Every row gives one point. Two turns around zero, p and q, are shown by what they do to some points. Where does a point land after both, in the order given? Backwards means that the second turn is done in reverse. Each puzzle has new turns, and all numbers are rounded.
In the rows, 128 means zero.

Turn p:
[109 175] -> [118 178]
[151 125] -> [150 121]
[125  88] -> [117  89]
[145  93] -> [138  90]
[110 159] -> [116 162]
Turn q:
[183 112] -> [173 164]
[110  84] -> [154  88]
[126 145] -> [113 136]
[110 143] -> [105 122]
[111 156] -> [ 95 130]
Where do these land?
q, then p: [111 137] -> [110 123]
p, then q: [150  81] -> [176 109]
p, then q: [123 166] -> [ 98 152]

Turn p:
[127  72 151] -> [157  75 135]
[134 120  98] -> [112 120 102]
[ 95 172 133] -> [100 161 162]
[156 147 131] -> [144 154 114]
Turn q:
[127  95  95] -> [165 119 101]
[ 98 138 136] -> [106 104 128]
[177 157 142] -> [117 182 148]
[147 137 169] -> [118 143 171]
[ 91 112  98] -> [135  93  93]
Where do these land?
q, then p: [123 152 117] -> [102 128 134]
p, then q: [140  67 151] -> [191 141 142]
p, then q: [ 82 148 145] -> [103 103 168]
p, then q: [133 158 132] -> [ 99 139 128]
p, then q: [161 115  95] -> [143 134  82]

Turn p:
[123 121 162 157 116 128] -> [137 126 154 132  99 104]
[105 134  90 164 133 115] -> [126 131 152 113 174 105]
[124 132 107 132  83 141] -> [ 99 136 113 146 137  94]
[157 143 137  96 118 111] -> [119 136  92 108 105 141]
[ 82 182 121 146 172 137] -> [158 186 166 126 166 146]
[182  92 168 134 124 152] -> [160  84 105 147  78 117]
[123  92 110  68 150 111] -> [ 96  96 115 123 138 189]
Turn q:
[130  83 118 165 165 140] -> [141  74 139 152 154 151]
[127 129 112 150 119 103] -> [107 115 119 147 108 129]
[110 114 137  85 108 109] -> [141 127 109  87 105 106]
[141 156  94 129 155 150] -> [115 150 121 137 152 173]
[160 123 144 110 110 144] -> [162 151 146 126 113 128]
[137 118 103 165 163 114] -> [118  98 113 167 142 153]
[113  99 188 101 119  99] -> [164 113 117 109 120  63]
[101 105 147 118  97 123] -> [130 110 141  98 108  97]
[133 225 109 129 115 170] -> [ 75 215 147 129 148 152]
Where do these land?
p, then q: [121 160 156 157 134 167] -> [122 161 132 180 113 116]
q, then p backwards: [151 105  81 117  83 108] -> [148 116 190  93 131 115]
q, then p: [135 107 149 188  92 128] -> [122 110 172 118  80  94]
p, then q: [116 117 149  95 115  98] -> [114 129 152  84 125 116]
p, then q: [104 108  83 102 136 173] -> [111  90 143 155 179 148]
p, then q backwards: [141 141 150 109 170 123] -> [156 111 101  98 128 144]
q, then p: [127 159 128 128 166  99] -> [138 133 138 114 181 125]
